Rows are points. The window is the flat piece filled in between its corners: a triangle in 3 columns, a solid with four corners in 4, and so on. A path goes straight from each point to the next, and from the last back to the first. After which points does the path pass through the window?
In the rows, 128 means zero.

Window:
[[118 194 160 135]
 [111 133 103 139]
 [120  86 126 104]
 [150 147  96 165]]
Path:
(1): [143 136 132 180]
(2): [119 138 154 155]
(3): [139 195 108 115]
(4): [133 140  78 105]
(5): [125  93 123 163]
(6): [121 147 162 167]
(7): [131 178 106 102]
(8): [138 177 109 139]
(9): [117 161 134 165]
(10): [107  81 151 128]
(11): [136 108  99  88]
(12): [145 157  82 144]
Through the window after points: 2, 6, 10, 12

Window (6 x 6):
[[139  91  87  92 128 137]
 [108 207 148 164 104 139]
 [164  47 134 110 123 105]
 [ 74 163 131 164 132 120]
 [118  75 130 112  90 155]
 [114 162 117 192 130 152]]
Path:
(1): [121 115  88 124 110 114]
(2): [120 115 124 112 145 154]
(3): [130  99 125 100 146 152]
(4): [132 106  80 114 112 127]
(5): [119 154 111 164  62 114]
(6): [111 146 146 135 116 153]
(7): [132  90 143  89 126 144]
(8): [131  98 103 118 105 117]
(9): [104 135  72 156  86 104]
(10): [145 103 134  99 161 168]
(11): [127 112 164  94 149 167]
(12): [118  85 109 126  89 138]
Through the window after points: 1, 3, 5, 9, 11

Window (6 x 6):
[[ 96 138  77 134 117 107]
 [127 161 177 146  98  91]
 [159  96 161 144 170 149]
 [ 99 106 140 149  65 130]
 [144 184 105 176 166 108]
 [156 120 123 104 106 158]]
Path:
(1): [123 125  92 118 106  74]
(2): [ 82 151  88 158 135 160]
(3): [121 173 139 135 131 135]
(4): [161 133  91 148 156  98]
(5): [161 109 133 146  92 108]
(6): [109 150 146 147 108 122]
(7): [121 100 170 116 133 152]
(8): [166  94 138 145  79 116]
Through the window after points: 1, 5

Window:
[[128  86 141 189 103  83 182 127]
 [111 127 119 101  63 128  94 164]
 [129 144 125 174 149  77 110 104]
 [162 128 117 103  99 195  90 119]
 [111 183 136 171 108 149 146 117]
 [132 132 156 155 191 111 112 117]
 [132 149 126 130 141  62 145 130]
 [ 88 119  72 169 179 150 125 136]]
Path:
(1): [115 114 145 135 172 111 124  92]
(2): [143 154 141 177 165 104 107 142]
(3): [163 173 117 150 162 122 112 157]
(4): [ 99 126 153 131 161 119 102  97]
(5): [ 84 111 124 121 112 142 105  96]
(6): [144 146 136 139 122 109 113 168]
(7): [176 127 114 121 109 183  85 192]
(8): [130 131 120 117 102 154 107 105]
(9): [ 80 132 107 109 149 123 107  76]
(10): [151 161 119 141 123 115 112 168]
(11): [179 143 121 170 111 109 102 163]
(12): [ 99 139 145 134 112 113 146 113]
Through the window after points: 1, 5, 7

Window, 8 rows:
[[150 123 134 104 168 113 118 170]
 [ 95  98 118 193 116  90 154 166]
 [154 135 189 145 104 162 136  74]
 [ 76  92 141 157 148 131 169 115]
 [121 170 141 123  91 127 155 147]
 [114 163 142 183 152 126 126  97]
 [145 117 131  92  53 179 127 110]
 [ 82 113 200 147 125 157 111 134]]
Path:
(1): [133 150 138 137 114 152 147 136]
(2): [134 119 142 133  93 200 153 141]
(3): [116 132 162 119  95 116 106  93]
(4): [112 141 139 121 111 123 108 113]
(5): [137 153 161 168 118 154 153 140]
(6): [109 114 135 152 168 169 142 193]
(7): [116 123 154 146 128  85 134 116]
(8): [ 97 146 160 123  96  95 151 134]
Through the window after points: 2, 8

Window, 9 rows:
[[117  52 105 107 160 156 130 108 134]
 [149 116 127  46  94 131 163 108 134]
 [ 94  69 166 182 124 102 113 106 118]
 [106  87 131 175  79 111 132 195 160]
 [ 88 104 118 156 150 110 150 121 152]
 [158 125 116 143 111 165 158 107 155]
 [192 142 174  52 148 134 174 113 111]
 [156 169 112 164 138 122 118 118 101]
 [141 122 162  76 143 154 113  97 150]]
Path:
(1): [123 105 129 103 135 157 152 108 125]
(2): [103 130 140 105 140 175 160 115 102]
(3): [176 101 133 106 118 120 145 110 153]
(4): [179  93 109 133 134 103 112  80 137]
(5): [ 80 121 162 139 124 157 149 145 117]
(6): [104 120 144 127 129 162 167 124 131]
(7): [168  95 114 135 123  83 117 124 124]
(8): [169 111 143  69 158 103 100  85 174]
(9): [114 120 162 112 122 176 134 118 123]
(10): [118 107 136 112 136 152 150 130 126]
(11): [162  75  84 108 153 106 118  97 178]
(12): [163 105 127 107 143  86 142 117 160]
(13): [108  82 140  94 116 186 143 119 124]
(14): [101 105 124 127 143 180 147 115  79]
(15): [126  86 120 130 143 121 130 114 149]
(16): [165  79 147 101 170 101 117 121 148]
Through the window after points: 2, 4, 8, 14, 16

Window:
[[149 108 153 145 108  97 122 109 135]
 [138 110  53 132 160 117 181  87  97]
 [143 168 116  89 192 145 118 128 126]
 [134 104 155  72 148 115 123 160 175]
 [148 113 132 181 166 136 122 185 125]
 [120 120 119 143 141 105 101 157 111]
 [120 111 136 151 137 134 161 173 114]
 [127 134 174 153 169  96 129 137 155]
 [106  77 154 148 104 118  86 115 141]]
Path:
(1): [111 149  89 161 138 131 129 148 139]
(2): [153  70 171 152 154 116 137 146  93]
(3): [131 102 162 159 173 123 129 149  98]
(4): [158 128  99 178 147 139 117 199 159]
(5): [122 105 106 142 130  95  85 128 198]
(6): [133 125 160 133 164 135 166 119  67]
(7): [124  97 127 137 160 123 121 126  99]
(8): [164 140 103 137 112  94 150 106 182]
Through the window after points: 3, 5
